Rows are points. Each copy is the shape, with its points in the same order, stretched, turned, moved and blurred by noise. Say if it was mirrored as well.

Shape:
0.026	0.028
-0.039	-0.039
0.037	0.022
-0.009	-0.036
0.015	0.009
0.039	0.006
Copy 1, 6 rows:
0.038	0.033
-0.034	-0.028
0.048	0.027
-0.001	-0.024
0.028	0.017
0.049	0.013
Copy 1 is: only turned
Copy 2:
0.002	-0.051
-0.019	0.043
0.011	-0.046
0.005	0.026
-0.001	-0.028
0.017	-0.025
Copy 2 is: mirrored
Copy 3 (6 x 2):
0.004	0.041
0.005	-0.057
0.011	0.051
0.025	-0.027
0.004	0.021
0.021	0.045
Copy 3 is: only turned

Shape (6 x 3):
-0.019	0.034	-0.001
-0.012	0.026	-0.020
0.049	-0.041	-0.033
-0.016	0.014	0.010
-0.041	-0.002	0.000
-0.009	-0.045	0.024
Copy 1, 6 rows:
0.034	-0.006	0.033
0.041	-0.022	0.013
-0.026	-0.049	-0.052
0.015	0.007	0.024
0.035	0.027	0.002
-0.021	0.034	-0.021
Copy 1 is: only turned
Copy 2 (6 x 3):
-0.006	0.048	0.019
0.004	0.046	0.005
0.057	-0.032	-0.011
-0.010	0.019	0.012
-0.034	0.021	-0.019
-0.015	-0.040	-0.020
Copy 2 is: only turned
Copy 3, 6 rows:
-0.013	-0.044	0.015
0.014	-0.042	-0.005
0.070	0.052	-0.056
-0.006	-0.018	0.019
0.029	-0.030	0.027
0.032	0.048	0.017
Copy 3 is: only turned
Copy 4 (6 x 3):
0.008	-0.031	0.017
0.007	-0.033	-0.004
-0.010	0.044	-0.071
-0.004	-0.008	0.018
-0.033	-0.025	0.022
-0.046	0.036	0.017
Copy 4 is: mirrored

Shape, 8 rows:
0.038	0.012	-0.015	0.019
0.028	-0.033	0.007	0.027
0.052	-0.013	0.027	-0.036
0.001	-0.005	-0.026	-0.007
-0.026	0.056	-0.027	-0.007
0.026	0.010	-0.023	0.038
0.000	-0.004	0.028	0.026
-0.030	0.007	0.024	0.019
Copy 1 (8 x 4):
-0.008	-0.035	-0.014	-0.036
0.041	-0.010	-0.022	-0.029
-0.015	0.025	-0.073	-0.044
0.006	-0.018	0.001	0.018
-0.043	-0.009	0.050	0.011
0.009	-0.047	0.008	-0.027
0.017	0.023	0.017	-0.036
0.014	0.029	0.037	-0.016
Copy 1 is: mirrored
Copy 2:
-0.028	0.009	-0.052	0.016
-0.028	0.058	-0.021	0.036
-0.007	0.000	0.014	0.072
0.018	0.022	-0.023	-0.019
0.016	-0.053	-0.032	-0.084
-0.031	0.023	-0.062	-0.003
-0.029	0.010	-0.002	-0.004
-0.012	-0.007	0.009	-0.049
Copy 2 is: mirrored
Copy 3, 8 rows:
0.014	-0.016	0.033	-0.041
-0.033	-0.059	0.005	-0.019
-0.011	-0.038	0.054	0.043
0.028	-0.012	-0.001	-0.007
0.049	0.058	0.003	-0.014
0.010	-0.016	0.014	-0.056
-0.035	-0.006	0.005	-0.011
-0.023	0.022	-0.016	-0.013
Copy 3 is: mirrored
